Every row gives one point. The ring and each string are closed loops that go straight from each point to the next, and from the last back to the first. Before rounding, they use only three directions, however many columns there are. Count how often each string passes through the ring. Passing back the other way cancels.

Ring, 7 rows:
[[ 8.0 -1.0  4.2]
 [ 5.6 -2.3  5.7]
 [-1.0 -3.0  5.4]
 [-3.7 -2.4  3.2]
 [-2.8  0.9  1.2]
 [ 0.9  2.9  1.5]
 [ 5.8  2.6  2.2]]
String (25 x 3):
[[ 5.0  2.3  3.8]
 [ 3.7 -0.1  2.8]
 [ 7.9 -1.2  1.1]
 [12.1 -0.4  3.6]
 [10.7  0.3  6.7]
 [ 5.1  0.1  6.0]
 [ 4.5 -2.6  2.7]
 [ 4.8 -4.0  2.8]
 [ 3.7 -4.2  3.5]
 [ 1.7 -4.3  8.1]
 [-1.0 -2.1  9.4]
 [ 0.2 -1.2  5.0]
 [ 0.1 -1.6  3.7]
 [-0.7 -0.7  4.4]
 [-0.4 -2.9  1.1]
 [-4.1 -3.3  0.2]
 [-8.4  0.1  2.2]
 [-3.4  1.7  3.7]
 [ 0.3  0.1  2.7]
 [-0.3 -0.5 -0.3]
 [-0.9  2.1 -1.0]
 [ 1.5  1.3 -1.0]
 [ 2.9 -0.7 -0.4]
 [ 5.5  4.6  0.5]
 [ 7.4  6.5  3.5]]
Times through: 4
